Rows are points. Two turns around zero, p and q, are shown by what they do to some points. Where does a point land after both, in the order given? Backwards means that the second turn is done in reverse. Each puzzle has new turns, and all numbers are rounded.

Turn p:
[-20  -4] => [  4 -20]
[ 44 -21] => [22 44]
[11  8] => [-8 11]
[-36  18] => [-19 -36]
Turn q:
[36 18] => [39  9]
[  4 -11] => [  1 -12]
[-40  -7] => [-41   2]
Where do these land?
q, then p: [34 -8] => [16 31]
p, then q: [-18  30] => [-33 -10]
p, then q: [ -1 -12] => [11 -4]
p, then q backwards: [ -4 -43] => [43  5]
p, then q: [-11  34] => [-36  -2]

Turn p:
[-8 22 20] => [-5  0 30]
[ -9 -32 -15] => [ 16 -17 -28]
[ 2 29 37] => [ 0 14 45]
[-13  19  -6] => [-18 -11  10]
[ 28 -38 -36] => [  7  14 -57]
Turn q:
[-47  41  -4] => [  4  51 -35]
[ -1 -21  19] => [-25 -12   4]
[26 24 -9] => [27  9 23]
[ 11 -44  28] => [-38 -34  15]
[  7  18 -26] => [32  6 -3]
[  4 -17  -7] => [  0 -19  -3]
Where do these land?
p, then q: [ 15 -39   5] => [ 36 -10  20]
p, then q backwards: [-34  28  12] => [ 34 -23  20]
p, then q backwards: [19 30 -6] => [-10   9  33]
q, then p: [16  8 27] => [10 -5 30]
q, then p backwards: [-16 -27 -38] => [-20 -38 -25]

Turn p:
[ 24   9 -16   5] => [ -1  12 -11 -26]
[ 6  2 18 -1] => [ 4  1 19 -2]
[-10  46 -29 -31] => [-60  -6 -13 -12]
[ -1 -20  13  37] => [35 22  1 16]
[-20 -37  14 -11] => [ 23 -30   5  25]
Turn q:
[-10 -46  13 -11] => [ 13 -47  10  -1]
[ 48  47  24 -11] => [ 26  54  -1 -40]
[ 23  16 -15  -7] => [  2  18 -24 -12]
[-13  21 -20 -18] => [-32   8 -10 -12]
[-20   2   8  19] => [-6  2 19 20]
[-15 -23 -15  -1] => [-10 -26  -7  12]
[-14 -17   5  29] => [  7 -10  13  32]
Where do these land?
q, then p backwards: [  1 -25   4  -5] => [  1 -21   1 -16]
p, then q: [-22 -23 -10 -19] => [ 12 -22 -14  26]
q, then p: [  6  -9   8 -27] => [  2 -29   2  -7]
q, then p: [-3  9 33 39] => [  7  36  36 -10]
p, then q backwards: [  7 -26 -37 -33] => [ 11 -37 -25 -33]
q, then p: [-1 48  8 23] => [-37  32  22   5]
q, then p: [12 27 -5 22] => [-24  28   1  -7]

Turn p:
[  3 -20  -7   9  -5  13] => [  0  -5 -15  -3 -13  18]
[-19   2  11  -7  28 -26] => [-14 -10  -6   1  17 -37]
[-10  21 -11 -10  -2 -19] => [ 11   9  13   4  -2 -27]
[ -8   3  -7  12   8 -21] => [  3   3 -12  15   1 -20]
[-4  0 23 23 11  5] => [-21  10 -15   7  19   8]
[-19  20 -11  -4  32  -8] => [  8   9 -11 -15  18 -34]
[  3 -16  -2 -13 -38  25] => [ -5  -2  18 -11 -33  30]
[18  1 12  9 -9 14] => [-2  4  5  5  7 26]
[ 36 -13  -8 -18 -26  17] => [ 20 -19  22  -2 -15  37]
Turn q:
[  9  25   5 -22   9  10] => [-13  -8   9   6 -23  23]
[ 25   4 -11 -13  12   2] => [ 9 11  6 11 -8 26]
[-10   0  -5  16 -29  -6] => [  5  -7 -28  -3   2 -20]
[-29 -33   0   5 -20  -8] => [ 15 -10  -8 -30  22 -25]
[ 19  17  12  -9  22 -13] => [ -7  19  20  10 -24   8]
[-14 -25  10  24 -22  12] => [ 11 -20  -8   2  25 -30]
[  1  13 -11  -1  28   2] => [-20  16   8   4   3  19]
Where do these land?
p, then q: [ -8  15   8 -14 -10   2] => [ -8  -7  10  -5 -17 -11]
q, then p: [ 16  -8   9 -11  -9 -12] => [ 6 -4 15 14  1 16]
q, then p: [ -9 -26  10 -11 -22  -7] => [ 10 -34  13   9   2   2]
p, then q backwards: [-5  9  5  8 35 14] => [-24 -15 -25  13  -4  -3]
q, then p: [  8  -6   9  -5 -24  16] => [  3 -19 -13  13  -9  16]
p, then q: [ -1   4   6  14 -13  -9] => [-13   0 -10   9   3 -12]
p, then q: [ -1  13 -48  18  44  -4] => [ 21  47 -15  10 -14  40]

Turn p:
[ 16   9  10  18  10   4   0 -15] => [-10   4   3  16  17   9  14 -12]
[  2   2   7 -12 -18   3   3  25] => [ 26  -9 -17  -7  -2  -7  -2   4]
[ -6   4   8  -8   0 -14 -15  -2] => [  8   0  11   1   2  -3 -18 -10]
[-5 -8  7 30 13  1  5 -7] => [-6 17 14 13 -6  9 22 -4]
[ 12  -8  -2 -10   8 -11   0   1] => [ -5  -6   4   0   4 -20  -1  -2]
[ -7  -7  -1  -6  -3  -1   9 -10] => [ -7   4   3 -16  -3   0   1  -1]
[ -6  11   2 -10  11  -5   4  -1] => [ -6   9  -8   0  -1  -5 -12  -9]
[  0  -7 -20 -15 -27   6  -2  -1] => [  1 -24  -4 -21  -5   6  -7  17]
[ -8   9 -12  38 -10   4   3   6] => [  2  -4  -1  18 -22  27  18   0]
[  2  -2  -3 -15   6   6 -12  -3] => [ -4   0   2  -1  11  -5 -14  10]
[  0  -3   4 -10   9   6   6   6] => [  0   9  -8  -3   4 -11  -1   5]
Turn q:
[  0 -12  -4  -3   8  -6   6   4] => [10 -5  1 -6 -6 -3  5 10]
[ -2  -3  -7   0  10   1 -13  -5] => [-9 -3 -5 -5 -9 -2 11 -3]
[-3 -8 48 -7  1  4 -2  7] => [-10  -7  32   4  19 -29  -8   7]
[ 2 40 -4  9  0 16  9  7] => [ -9   3 -28  22  19   8 -16  -2]
[-11 -13  -9  -8  -2  -9   2 -22] => [ 12   1   9   5 -21   1  14 -11]
[  3   0  -3  -7  -3 -11  -4   7] => [-2  7  4 -4 -7  4 -3 10]
[ -5  -4 -11   3  -6   3  -1   7] => [ 2  1 -1 -4  4 13  7  1]
[10  3 -5 22 -2 -5 -2  5] => [ -2  -9  -9 -13   1  10 -14  -4]
[ 7 -4 -5 -9 -5  7  5 -9] => [10 12 -2 -1  0 -5  4 -7]
Where do these land?
q, then p: [-4  5  7  5 -4 -9  5 -8] => [ 5 -2 13  2  6  7  4  1]
q, then p: [  6  -5 -10  -3   5  -6  -5  12] => [  7  -4 -13  -4  -4  -5  -6   7]
q, then p: [ 7  3  6 11  0  6 -6 -6] => [-9  3 11 -5  0  1 -9  0]
p, then q: [ 1 -4  9  6  7  2 -5 17] => [  1  -3  -8  -7   0   3 -19   1]
q, then p: [ 13   4  -4 -47  -4   3   0  -9] => [  5 -15 -23  15 -12  11  -4 -35]
q, then p: [ 0  2 10  7  5 -5  5 -4] => [ 4 -3 15  1  0 -3  1  1]
p, then q backwards: [  9 -13   2  -8  -6   0   2 -12] => [  2 -14   9   5   2   7  -7   9]
q, then p backwards: [-38   3   6   3  -4   6  -1   1] => [ 20   2  -5  29  -1   0 -14 -10]
q, then p: [ 0  1  8 16 -7  5  4 30] => [  2  19   0  13   6 -16  -9  20]
q, then p backwards: [  7  -1 -30  12  15   4   7  -4] => [  0  15  -1  -2 -20   9  21  15]
q, then p: [ -1   5  -4  -2  -7  -6  -7 -17] => [-1 -4  3 -7  4 19  0 -6]

Turn p:
[ 18  -5 -16   1  -9 -15   2 -15   9 -13 -19] => [  3  19  11  -1  22  20  -2  -7   1 -16   4]
[ -3 -11  19 -16  -4  -7  11   9 -11  14   1] => [ -1 -10  13   2 -11   0  15  -2   1  20  18]
[-18  23  -6  -8 -16   1  -3 -10   9 -18 -15] => [-19  -7  -7  10  10   2  12  -4   5 -33  -3]
[ -2  10  -1 -10  15  15  18  16  10   5 -17] => [-11  -7  -5  23   2   2   0   4 -29   7   1]
[ -9 -16  12  19  28   5  -6 -11 -12  -6  -4] => [ 21 -10   7 -12  -3 -14  -9 -22 -13   4 -18]
[  9   8  -7  16  -8  10 -13  -1 -22 -12  14] => [ 12   9 -13  -2 -15   6  -1   0  20  -4 -23]
[ -4 -10  22 -22  24  11  -8   5  -4  -5  -1] => [-14 -22  18  -4 -15  -1  -7 -10 -13  15 -10]
[  6  11  -2  17 -15   2  20 -13  14  -5   8] => [ -4  19 -25   4  14  -3  -1 -13   9  -3  10]
[  0  -9 -16 -16 -16 -15   2   7 -14  -8  18] => [-4  6 13 -1  7  5 17 15 27 11 -6]
[ -2 -14 -14 -10  -7   9   2   6   9  20  -8] => [ -5  16  12   4  -4  -8   6  18 -15  -1  11]
[ 10  26  15  13  20  -8  -2 -15   1  14  17] => [  6 -15 -33 -26   1   8 -11  -5  -5   9   5]
[ -5 -13  -7  16 -13  -7 -24  20  12  14   5] => [ 15   4   9   2  -7 -16 -18  26  12 -10  12]
Turn q:
[  7  -9   2   3   1  13  10  14 -23   7  -8] => [  3  -5  -8  27   2  -2 -15   5  11   4   0]
[  1   9  13 -32   6  -2  11  -8  16   2  -1] => [ -2 -15   2  -5  19 -10  29   0  -3  -4 -12]
[  6  -1 -20  16  -3   1 -11  -1  -3 -23  23] => [ -2   7   0 -23 -11  -2 -20  13  -7  15  19]
[  6 -13  -6  19 -17 -15 -20 -21  -2 -17  26] => [ -8   1  20 -28 -18  24 -15  16  -8   8  12]
[-3  8 -7 -5 -7 21 -3 35 -9 21 -6] => [  6  19 -29  18  15  -5 -15   1   6   1 -18]
[  3   7  26  -8   1   1  -1 -12  28 -13 -19] => [-24  -6   4   2  -5  -5  33  -7 -17 -13  -3]
[-15  -1  -3  16  -2  -7  12  16 -19  -4   4] => [  3   2  -1   3   6  -2 -27  -7  13 -12  15]
[-16 -11   1   4  18  16   8  10  -4  16  -7] => [ 20   2  -3  19  -6 -16  -7  -2   4 -15 -10]
[  0  11  -4  12  -1  13  18   0 -11  14   0] => [ 15  -4  -5  16  10   1 -14 -11 -11   3   4]
[ 14  -3   6  -7  11 -22   6  -8  25   4  -8] => [-4  7 24  0  4 -3 32 -5  2  4  2]
[  4 -10  19 -20   4 -11   0 -14  23  -2  -2] => [ -9  -8  18  -5   2  -1  32   9  -2  -9 -10]
[  3   7  -7  24  -5 -17 -31 -15 -16 -15  26] => [-11   1  14 -33 -20  16 -29  -4  -4  18   4]
[-10   0 -15  -8 -13   6   1   4   0  10 -11] => [ 13   6 -20   2   4  11   5   0   5  -5  -1]
[  0   6  -7 -13   7   4   1   0  -7   1 -18] => [  4  -7 -15   6  -2  -4  11  -9  10   6  -2]
Where do these land?
p, then q: [  5 -12 -14  11   1 -23  -6   1  -8  -7 -21] => [-21  -8   8  16  -6 -19   3   3 -11  15  -2]
p, then q: [  4 -11  41   9   9  10  13  11  11  -4   8] => [ 15   4  21 -15 -13  34  -6   1  -6   3 -17]
q, then p: [ -3  -8 -12 -26   6 -39   0 -23   2  -1   7] => [-35   5  10   4   0   0  -5 -12 -16  27  23]
p, then q backwards: [  8  42 -11  10   5  12   4  11  11  12   9] => [ -2   0  -8 -10 -28  37  -6  12  -8 -10  -7]
p, then q: [  4  31  -8  12  -8  -6  -5  -3 -10  -8   9] => [ 10  15 -19   0  -8 -11  15  10  -5   7  18]
p, then q: [  4  -7   7  13  11  10 -10   8   3  -7  -9] => [-14   0   0   1 -17  15  -3  -2   1   8  -4]
q, then p: [-21  -9  -6 -48  10   8 -10  10   5   1 -11] => [ -8  14  17  27  40  13  -2   8 -13   0   8]
p, then q: [ 6 -5 19  2  7 10 -7 -6 -1 14 11] => [  3  -3  -5 -10   9  22   3   8   5   4 -12]
p, then q: [  2 -11  -3   7   4   7   2 -26  12  -7   5] => [  0 -16  -3 -17  -2  -1  13 -18   4   6  -7]
q, then p backwards: [ -6 -11  14  -8  -2  14  -6   5   3   6 -35] => [-10  23  -4   1 -19  21   4   7 -14 -13  -9]
q, then p backwards: [-12  24 -13  17  -6 -11   5  11  -7  -3   6] => [ 15  -5  13  16   2  -7   5 -20  21  -3   2]
p, then q: [  0 -12 -10  -8 -35   2  -6   9  -3  12   9] => [-15  16   1  -8  30  -5  -3  -3 -14 -13   6]
q, then p backwards: [13 -3  4 -5 -9  1 10  4 -8 -5  8] => [  0   4  -4  -9   4 -11   4  13  11   0   4]
q, then p: [ -4  -9 -10  12   8   5  15 -11 -11  -1   3] => [  5  11   3  -9 -10   5 -14   0  16   9   3]

Turn p:
[  3   8  -4  -2   0  -2 -10  14  -8  -1  -7  -3] => [ 1  4  3  6 -8  2  8 14  1  4  9 -6]
[ 11  -3   3   0  -3   5  -4   4  -8   4  -9 -18] => [ 11   2   1  -5 -17  -9   8   3  -2  10   0  -4]
[-16 -17   0  14   9 -20  10  -4  -4  -2   5   4] => [ 13  -1 -14  14  19   4   3 -17  -5 -11  -1  -3]
[  8   1   3 -10 -10   1  -4   4   9  -8  -7  -1] => [ 2 10 12 -8 -5 -3 -5 11  2 -4 -4  0]
[ 2  7 -5 -4  2 -2 -2 -9 13 11 -4  8] => [-15   5  -5   1   3  -6 -14   2  -3   4  -2   0]
[  5   1 -10 -21  -4   6  -5   1  -2   1  -2   3] => [ -5   6  -2  -6 -13  11  -9  10   7   1  -1  -2]
[  5  11  -4  -3   1   1  -2 -15  -2  -6  -3   4] => [ -9   0  -4  -5   2   5   0   9 -10   4  -9   7]
[ -1  -3 -16  10  10  -6  17  -4  15  -8   4  16] => [ -3   1 -12  10  23  -2  -8   1  11  -7  -5  18]
[-19   0  11   1   2   3   8   4  -3   1   4 -12] => [ -1  -2  -1  -5  -2  -2  14 -17   0 -11   9  -4]
[ 8 10  0 -3 -1 -7 -6 -4  1  1 10 -2] => [ -4  -8   2   2  -6   0  -7   8 -11  -3   1   4]
[  4  -1  17  -4  -7  11   0  13 -11   4 -10   0] => [  2  -3  12  -7  -8  -3  12   2   9   6  -4 -18]
[ 3 -6 -3  5 15  4 -3 -8 14 -6  6 13] => [  0  -4  -4  -6  21   1 -14   1   2   5   3   9]
[  1   4   0   0 -17  10 -14   2  -5   3  -4  -6] => [ -3   7  16   0 -14   3   4   0  -4  11   1  -2]
[-13 -10   9  15   1  -5  16   1 -11   6  17  -6] => [  9 -17  -4  10   3   0  11 -25   0  -9   0  -1]
Turn q:
[ -4   0 -12  -4  -7  -4   1  15  -6   4   8   8] => [ -8  -2   7  -6   0   0  11   3  -6   7 -16   3]
[  6  10  -4 -10  -1  13 -14   8   2  -3 -13  -6] => [ -4   8   0  -4  20   8   1   4  -2   7   8 -15]
[18  9 15  7 17  6 -2 -7 -8  8  4  4] => [ 11   1   0 -13   7  -2 -16  -9 -11  -6  14  12]
[-15   4  -1  -9 -11   6   9   6 -12  10   2  -5] => [-17  -5  12  -8   5  -6  -1   7  12  -2 -10   1]
[-12   5   8   7  -5  -4   4   5   4   9   0   2] => [-2 11  5 -2 -7 -8 -2  8  4 -8 -8  3]
[ 11 -10   5 -12  -1 -15   0   4  -1   3  -3 -13] => [  1  -6   3   9   8  -6   5 -17  -4 -12  -4 -11]
[  3   4   7  14 -16  12   6 -12   0  -3   1  12] => [  5   4   6  -8 -18   4 -18   1   9  12   3   0]
[  4 -10   4  -3  12   1  -6  -3  15   5   0 -14] => [  1  -3 -15  10   4  -9  -3   1  -8 -10   8 -10]
[  1  -1   0   9   0  -2 -11   0 -11   0  14  -3] => [ -1  -2   7  -4  -5 -11   7  -3  -7   6  10   7]
[ -4  -1 -23  -1   4  -6   7  -2   2  -6 -13   3] => [  1   0 -10  14   7  10   8   1   8  11 -11   7]
[  1   1  -2 -10  -3 -11  -1  -6  -6   6   6   4] => [-11  -2   4   1  -2   3   2 -12  -4  -3  -4   6]
[  2   5  -7   4  11   0   5  -8  10 -12   3  -4] => [  7  -1 -20  -1  -2   4   5  -1   6   1   6   4]
[-11 -15   9   8   1   4   2  -1  12 -21 -10  11] => [ 17  -3   0  12 -16  14   2  18   6  -4   4  -6]
Where do these land?
q, then p: [ -7  -9  -1   0   4   9   4   4  -8  -6 -12  14] => [ 6 -5 10 -5  4 -7  1  1 15 11  5 -9]
q, then p: [ -5  -4  -6   9 -13   5   4  -8   5   6 -21  -7] => [ -4   6   6   9   4 -20  -3   0 -10   9  15   1]
q, then p backwards: [-8 -2 12 -3  2  9  0 -7 -2 -6  7  3] => [  1   7   0 -12   3   3  -4   8   1  -2  12  -4]
p, then q: [  2  -5  -5   6   4 -13   5  -4  -1  -6   3   4] => [13 -1 -2  2  6  4  1  1 -5  9  2  6]
p, then q: [-7 -4  7  1  3  8  8  6 -2 11  6 -1] => [ -5  -6 -11  10 -10  -3  -3  -4   4  -3   3  -3]
p, then q: [ 11  -2  -6  -8   3  -6   2  -1 -11  -4   6  -8] => [  4  -5   5  -1   2   3   0  -1  -4  15  -7 -11]
p, then q backwards: [21  6 -4  4 -6  8  0  5 48 -2 -6 -1] => [-15  13  11  27  -3  11   4  -3 -19  34  -2 -10]
p, then q: [-9 -7 -2 -7 -8 -6 -5  7 -8  3  8 -3] => [ 2 -3  0 -7 -7 -4 -5 -1  7 10 12 -8]
q, then p: [-7 23 -5 -4  7 -3 -1 -3 -1 -2  4 -5] => [-18   0  -8  -3   6   7  -4   3   7 -11   3   7]
q, then p: [  8  22  -4   5 -11  -8  -2  -1 -10   0   7  -4] => [-21  -2  -9  -7  -2  -1 -10  -2  -9  -9  -9  -4]
p, then q: [  0 -10  -3  -5   6  -4  -2 -10 -10   7  -4  13] => [-5  1 -7  6 16 -6 -5  6 -1 11  5 -1]
p, then q: [ 1 -8 16 -5  4 -5 -1  6 -7 -1 -5  2] => [  4  -8  -6   1  10  -7   3  -8   4  -4   4 -11]
p, then q backwards: [  1   1   3   7   6   6 -12   6   7   1   8  -7] => [  4  -2   5   7   3   8  -9  -5 -12  -3   5  -4]
